Each row is a point. Before rounding, the points of a table are all equally far from one centre. They may lie mostly on one side of it. Write the centre, to within rounding.
In the rows, zero is written as 128.

Points, 7 rows:
[[135 106 140]
 [ 88  91 153]
 [117 142 181]
 [106  88 158]
 [ 90 157 146]
 [139 138 151]
 [110 154 171]]
Centre: [104 124 152]

Points (16 x 9):
[[178 156 149 133 137 161 113 118  92]
 [123 148 154 164 131 165 142 104  89]
 [105 159 172 112 142 182 142 136 118]
 [104 141 122 114 122 123 134 127 109]
 [140 110 153 161 107 101 125 147  81]
 [163 107 208 123  92 150 124 114 107]
 [178 112 179 141 145 176 111 122 136]
 [169 128 211 116 109 173 122 138 128]
 [125 102 168 116 147 184 144 125 146]
 [168 123 162  99 114 151  99 119 143]
 [105 130 175  90 120 140  88 128 102]
 [149 138 144 169 115 133 142 179 112]
 [136 167 183 108 113 149 113 114  82]
 [137 162 173 104 117 173 119 124 143]
 [ 99 127 158 137 127 153 125 109 154]
 [112 129 223 143 146 137 150 126 102]]
Centre: [137 124 170 130 130 142 128 139 111]

Points, 23 rows:
[[102 125 147 117 120 112  99  71 152 200 137 128 139 107 140 124 146 187]
 [118 139 165  94 136 116 117 121 146 157 171 158 131  91 100 159 159 175]
 [ 75 145 168 101 137 103 104 128 151 168 125 142 116 100 139  96 168 154]
 [123 135 102  80 165 132 130 107 130 137 144 154 113 114 128  87 123 118]
 [121 146 146 124 103 144  98 103 122 149 105 149 111  95 164 100 181 167]
 [137  96 120 125 142 145 122 124 153 192 141 113 123 111 139 148 166 151]
 [122 131 128  81 172 157 143 107 173 183 156 151 123  65 113 125 138 178]
 [147 108 160 122 163 147 104 122 101 177 126 124 152 111 145 136 150 185]
 [123 129  87  99 121 121 121  93 139 160  97 155 147 114 159 126 123 178]
 [120 135 144  92 151 156 117  96  79 137 147 154 129  66 151 126 193 183]
 [130 140 116 115 110 139 145  80 117 155  99 132 160 106 163 102 139 152]
 [108 141 154 128 127 120 133  97 143 168 182 109 110 105 151 139 171 184]
 [134 113 108  98 145 151 172  81 124 137 144 158 127  89 147 157 165 202]
 [110 117 121  93 138 153 120 110 118 164 121 128 118 106 159 164 186 208]
 [150 134 119 113 132 131 132 104 109 178 117 105 124  98 183 124 161 164]
 [ 99 154 114  89 145 130 128  67 127 179 171 151 116  78 177 139 145 139]
 [114 120 139  72 144 126 105 115 142 198 125 136 120 116 132 134 116 194]
 [116 104 129 106 128 104 139 119 129 178 128 170 125  71 110 104 121 183]
 [111 121 181 109 133 114 151 129 130 169 110 128 105 112 152 138 142 154]
 [ 99 122 170  89 138 167 134  91 161 140 130 148  97 109 132 150 179 150]
 [110 141 100  94 175 103 114  90 164 164 132 141 164  85 142 138 133 174]
 [ 99 107 121 116 132 126 143 131 182 194 127 150 126 124 154 127 184 166]
 [101 140 112  88 148 143 164 148 174 159 143 132 115 119 125 120 158 173]]
Centre: [115 128 134 103 150 136 131 102 132 160 141 155 131 106 144 117 158 166]

Points (27 x 24):
[[107 113  76  85 145 113 143 101  81 171 101  97  85 131  96 117 159 149
  102 107  88 143 122 145]
 [108  68  66 109 147 109 113 132 113 163 131 115 136 185  87 103 112 133
   85 170 111 135 152 121]
 [109 107 131 104 140 129 117  86 100 153  84 134 100 163 101 114 178 133
  112 116 185 130 105  97]
 [142 149 125 124 120 159  93 101 120 119 116 135  90 136  79  60 145 137
  103 143 115 115 139 115]
 [ 93  99 100  98 135 130 139 140  98 174  48  84 113 157 127 125 177 111
  121 112 127 148 118 111]
 [ 98  78  87 132 132 102 130 165  74 122 136 109  82 168 107 107 174 141
   99 168  97  94 101 110]
 [ 81  76 121 116 146 139  99 110 137 127 129  58  87 173  91 112 144 131
  131 140 117 112 127  94]
 [107 155 115 121 142 123 114 112  96 208 116  77 109 142 169 110 139 116
  121 100 171 118 116 144]
 [ 72 119 101  65 110 107 128 119 102 157 120 141 125 124 104 123 138 142
  101  99 150  91 139  71]
 [111 103 148 123 101 113 148 115  84 152 103 109 100 117 117 114 151 137
   51  88 133 156  88  95]
 [104 162  99 107 149 141 115 180 149 177 132 138 107 170 135 102 166 171
   91 156 121 125  96 115]
 [128 125  91 141 166 128 123 150 123 128 117 125  51 145 148 119 149 110
  117 180 166 125 181 133]
 [142 110 144 102 135 129 133 125  56 120  90 160 136 121 124 147 143 174
  115 132 133 137 105 108]
 [116 118 112  63 163 101 163 101 130 149  93 138 107 110 117 151 129 131
   79 132 138 145  93 127]
 [ 69  69  84 144 126 109 128 106 117 138 138 107  92 176 109 133 150 148
  118 137 160  86 131 145]
 [ 85  93  97  69 133 113 152 135 120 131  74 129  90 123 133 152 166  91
   94 127 133 103 124 101]
 [ 81 116 138 124 153 122 160 129  85 141 111  61 128 108  97 149 150 164
   68 138 133 132 120 160]
 [ 56  92 117 107 107 152 156 112  78 111 108 144 117 165 135 105 155 156
   82 135 136 139 127 116]
 [134  87  89 111 107 104 141  68 126 164 136 113 122 157 113 135 113 128
  124 179 172 116 145 108]
 [ 96  86  84 105 162 120  89 171 129 166 129 120  67 158  89  90 100 151
  120 115 125 124 130 126]
 [ 75  81 141 125 111  92 140 128  92 180 104 145  90 156 115 123 166 131
   67 175 162 130 138  99]
 [138  98  78  91 145 146 189 169 118 135 139  92  92 147 109 140 162 124
  113 160 114 107 156 117]
 [112  94  71 133 148  77 146 117 142 130 117  93  83 149 126 165 148 117
  105 184 142 132 103 134]
 [127 131 124  67 127 108 113 135  88 146 141 129  90 190 125 103 174 154
  104 152 172  97 135 136]
 [125 110 116 143 133 146  84  99  98 140 113 101 150 172  95  87 115 119
  123 142 104 125  84  94]
 [104 105 123 105 111 133 148 151 104 173 113 147  86 172 147 121 102 145
  147 102 131  85 134 155]
 [135 118 116 104 141 120 116 118 139 149 106 117  66 146 115  88 118 136
  164 134 158 131  90 162]]
Centre: [115 117 113 121 131 128 124 137 109 150 119 109 107 133 128 120 129 136
  99 145 134 121 126 115]

Points:
[[143 123 118 125 124 137 108 127 145 141 124 106 151 156  85 105 107 106
  125 130 147 112 191 115]
 [144 126 139  90  97 115 159 173 120 104  94  75 138 189 133 146 127 104
  109 153 109 111 143 115]
 [131 139 122  97 142 124  97 178 148 139 128  89 130 168 143 112 132 125
  176 130 123 130 188 135]
 [138 117 136  97 159  99 107 110 154 134  97 109 123 167 160 101  93 153
  104 128 131  91 167 141]
 [170 112 137 125 100 119 115 157  96 161 116  57 155 197 151 123 136  99
   89 140 159 103 136 128]
 [122 139 106 127  99 106 156 140 111  85 101  53 152 167 139 135 111 127
  120 151 170  93 140 135]
 [166 144 139 106 103 141 109 147 125 134 137  41 147 210 137 122 133 124
   99 163 121 103 181 158]
 [ 97 158 153 112 106 169  95 148 100 112  94  82 143 163 141 103 135 108
  111 150 137 102 180 163]
 [148 130 131 123 102 129 125 148 135 182 151  93 163 152 145  84 109 138
   89 129  97 118 148 140]
 [137 157 141 101  90 144 101 175 118 166 143  69 155 173 118  86 131 118
  122 127 145 116 140 141]
 [170 183 151 118 113 141  74 162 139 134 152  80 146 138 173 106 129 142
  149 147 126 141 147 131]
 [154 118  98 147 157  73  96 159  88 136 113  61 115 130 109 119 112 100
   75 136 141 123 128 161]
 [158 158  82  96 104 121 100 176 141 132 158 116 140 144 137 116 133 115
   75 159 153 110 148 140]
 [133 154 127  91 137 128 111 135 151 115 129  87 120 168  75  91  95 115
  110 137 160 106 166 149]
 [109 145 130 141 123 151 127 154 140 156 132  87 158 201 165  94 112 126
   95 123 135 147 183 154]
 [137  92 137  88 147 122  89 180 128 142 121  96 135 155 120  96  90 109
   98 158  89 114 131 158]
 [120 137 102  81 127  96 131 139 126 136 109  73 183 184 127  78 135  80
   81 161 129 117 164 135]
 [132 158 128  61 157 114  98 165 131 141 141  65 140 195 126  75 112 113
   92 170 150 148 119 121]
 [168 170 108  72 143 112 120 134 105 122 126  41 120 141  89  89 105 122
   91 162 112 122 145 165]
 [148 105  97 125 108 156  72 141 106 145  88  97 147 160 124  87 108 131
  131 150 175 131 124 147]
 [125 118 142 141 164 111  86 139 127 147 136  73 138 144 113 132 110 133
  118 108 141  98 161  96]
 [114 146 126 125 118 144 131 147 127 141  96  77 110 182 138 124 116 105
  160 192 174 112 137 129]
 [135 128 137 112 106 138 123 144 143 123 121  66 160 187 142 112  98 122
   92  95 139 131 180 173]
 [150 138 122 113 192 143  89 157  78 154 111  85 151 163 152  99  86 141
  143 148 139 136 180 149]
 [149 188 128 112 135  95 132 140  99 141  96 108 158 205 128 125 119 111
   94 132 180 107 150 122]
 [123 134 106  96 133 152 100 167 132 146 115  86 102 189 122 117  93 100
   92 130 149 121 173 159]
 [135 127 105 116 124 126 107 189 167 152 116  65 193 171 114  88 128 123
  100 146 135 104 128 157]
 [136 123  99 113 127 150 108 173 123 132  92 133 166 170 130  81 103 113
  114 114 105 111 109 131]]
Centre: [146 145 123 123 152 128 118 136 121 122 113  85 144 156 139 117 137 124
 107 151 130 136 131 145]

Points, 31 rows:
[[126 165 105 140 139  87 136 120 128 153 184 132  94 112 103 171 167 120
  122 121 136 143  88 137]
 [200 154 148 143 153 133 156 140 125 158 146 166  94 146 139 127 148 162
  120 154 142 141 107 135]
 [177 113 142 115 145 119 174 178 151 122 164 170 110 118  78 163 118 150
  147 131 176 115 135 105]
 [199 118 155 143 152 136 149 138 104 130 165 136 103  97  96 157 136 131
  123 115 162 120 123  91]
 [181 132 127 118 158  99 131 128 110 164 163 148  90 114 124 167 112 148
  137 134 150 151 114 154]
 [147  89 174 108 175 109 150 139 142 177 134 163 102 102 111 149 146 173
  118 138 152 115  97 140]
 [191 103 133 147 187 134 153 151 131 127 129 140  69 112 136 125 134 170
  112 121 152 149 126 138]
 [201 108 186 117 167 125 170 147 131 129 153 139  97 108  93 135 161 158
  127 119 152 153  94 146]
 [123  96 171 148 178  98 168 128 101 137 140 143 103 117 108 144 163 154
  115 120 158 112  90 120]
 [193 156 137 141 158  94 146 178 145 134 152 119 114 153  83 150 163 106
  146  84 137 129  97 154]
 [158  84 133 141 161  86 128 162 145 119 161 187  85 102 108 184 155 133
  106 151 163 126  89 130]
 [171 104 136 118 159 117 155 155 151 172 188 128 120  92  77 137 145 128
  146 125 161 126  85 115]
 [205 110 126 133 172  86 114 131 135 124 139 184 112  95 115 145 157 137
  154 111 141 108 103 128]
 [201 123 148 121 139 117 149 149 141 170 157 175 113  89  85 129 144 137
  106 101 152 147  96 106]
 [209 109 136 107 162 122 136 117 167 140 189 180  92 134 102 118 130 153
  114 111 138 119 110 145]
 [198 105 117 139 153 114 140 138 109 145 147 152 131  97  73 126 134 138
  131 150 148 111  95 129]
 [189 101 131 143 122 133 173 149 126 150 185 153 135 114  93 133 121 167
  105 119 144 135 109 132]
 [161 144 149 127 146 118 137 168 105 138 138 136 100  95 112 128 126 135
  152 144 133 119  76 106]
 [159 106 155 127 123  82 164 174 125 130 165 173 112  89 101 158 163 137
  121  93 182 139  89 118]
 [183 117 119  92 171 103 138 179 144 133 146 159  99  83 158 116 170 166
  111 113 161 140 105 121]
 [187  97 152 121 181 131 148 189 116 142 148 162 116 117  98 132 196 137
  120 127 142 134  83 122]
 [189 120 155 161 171  85 135 158 153 160 146 198  92 116 104 151 147 107
  112 143 150 123 125 136]
 [179 119 160 110 182 115 164 150 159 134 125 140 105 118 108 136 147 182
  104 110 182  92  89 109]
 [153 124 155 101 185  91 143 179 109 145 170 161 127 110  77 146 173 136
  101 143 129 132 110 117]
 [196 127 140  85 152 137 155 136  91 134 144 128 102 106 100 168 159 105
  133 111 135 115  78 133]
 [175 113 132 158 171 119 162 151 137 133 160 157  92 123 105 145 136 178
  155 135 138 126  99  99]
 [167 107 120 138 172 135 145 123 118 168 138 152 122 107  61 163 163 142
  113 119 140 134  85 163]
 [191 104 147 135 161 142 181 127 130 155 166 151 104  96  86 168 132 134
  115 144 141  85 118 112]
 [178  88 160 112 131 153 179 146 167 145 123 124 107 109 140 124 174 123
  115 102 129 159 112 121]
 [178  98 124 142 165 139 142 101 143 160 147 171  89  94  98 148 144 162
  112 109 151 108  87 117]
 [156 103 125 117 173 121 138 160 135 156 101 190 113 110  76 147 129 161
   99 122 124 128 119 128]]
Centre: [154 125 128 120 146 118 153 150 149 128 148 147 105 120 116 142 158 127
 112 118 142 113 118 144]

Points:
[[163 175 134 170  95 156  87 114  92 139 127 165 129 132 140 124 151 121
  138 135 160  82  92 145]
 [164 140 152 165  66 151 119 121 135 119  97 149 136 165 153 115 149  81
  144 158 135  97 122 153]
 [148 124 184 175 111 144 125 136 146 160 129 150 128 139 134 135 125  78
  115 130 152  70 102 155]
 [139 123 156 171  73 157 128 104 105 142 123  69 150 116 158 145 132 122
  147 123  97 102  89 143]
 [137 134 130 153  76 143 100 137 114 127 141 125 119 157 173 146 131 118
  131 131 157  78  94 119]
 [159 182 135 146 132 139 106 129 119 166 120 161 168 151 145 126 118 116
   96 145 123  90  84 157]
 [179 162 154 183 119 147 117 118  87  98 142 132 155 157 141 160 151 113
  136 143 108  93  89 146]
 [144 159 118 168  87 122 108 130  96  86 165 152 168 140 146 118 113 118
  138 138 133 124  79 170]
 [185 157 126 111  86 160 108 175 114 121 139 117 145 100 139 129 108 107
  139 137 102  77  96 172]
 [149 158 141 165  78  94 115 100 112 116 138 154 163 149 152 115 118 121
  166 148 128 105 111 192]
 [171 126 191 155  67 136  89 143 123 117  91 184 159 136 133 138 131 104
  139 153 119  97 127 170]
 [176 172 176 192  95 153  98 125 136 130 137 146 148 165 153 143 103 147
  135 131 117  75  89 150]
 [182 136 146 150 134 142 123 129 126 112 172 128 176 151 170 123  76  93
  141 116 137  95  93 153]
 [127 104 146 140  96 111 115 149  97 152  98 124 129 121 134 164 132 123
  119 155 109  97  72 116]
 [195 131 172 128  77 140 103 103 105  64  98 151 147 147 120 116  97 105
  128 147 134  94 103 153]
 [184 154 147 152  83 146 135 134 102 115 163 127 145 130 140 136  97 131
  157 111 101  63 152 125]
 [141 100 161 162  95 105 104 137 158  91 157 136 137 126 138 153 112  79
  131 131 124  92  98 162]
 [125 151 150 167  84 137 137 105 130 153 140  94 161 122 154  89 128 133
  128 121 104  77  80 106]
 [137 126 157 128  77 135 154 179 140 159  99 135 167 149 149 148 105 128
  135 144 124  66  90 152]
 [144 153 125 177  73 135 100 143 120 135 123 119 115 146 126 137 103 113
  128 136 140  95  70 120]
 [175 128 142 147 101 156 128 114 166 120 123 179 126 153 163 140 118 103
  152 144  89  66  57 140]
 [156 136 157 164  73 161 120 151 125 148 100 120 156 103 159 129 111  67
  140  99 137  81  88 161]
 [160 121 137 130  50 178  95 118 105 111 111 145 171 114 141 132 119  94
  144 124 114  62  65 148]
 [163 145 133 123  92 142 114 135  82 119 162 135 147 145 135 123 161 111
  134  98 137  76  92 134]
 [188 153 176 123  87 145 111 104  94  99 113 116 137 127 177 175 108 137
  121 132 148 103  98 143]
 [177 164 144 164  81 130 109 135 100 105 137 113 108 124 114 162 121 109
  121 139 138 102  92 143]
 [164 154 166 179 121 164 101 158 108 137 122 171 136 144 138 149  92 104
  151 168 113 102  83 163]
 [199 162 184 148 126 139 105 101 123 103 145 132 159 123 144 122 123 104
  154 182 119  74  76 135]
 [194  99 149 170  68 138 114 130 130 129 129 132 130 124 151 163 133 122
  153 152 130  50  94 143]]
Centre: [151 130 152 143 112 144 130 122 128 114 116 147 152 110 141 124 116 133
 141 130 121  99 102 141]
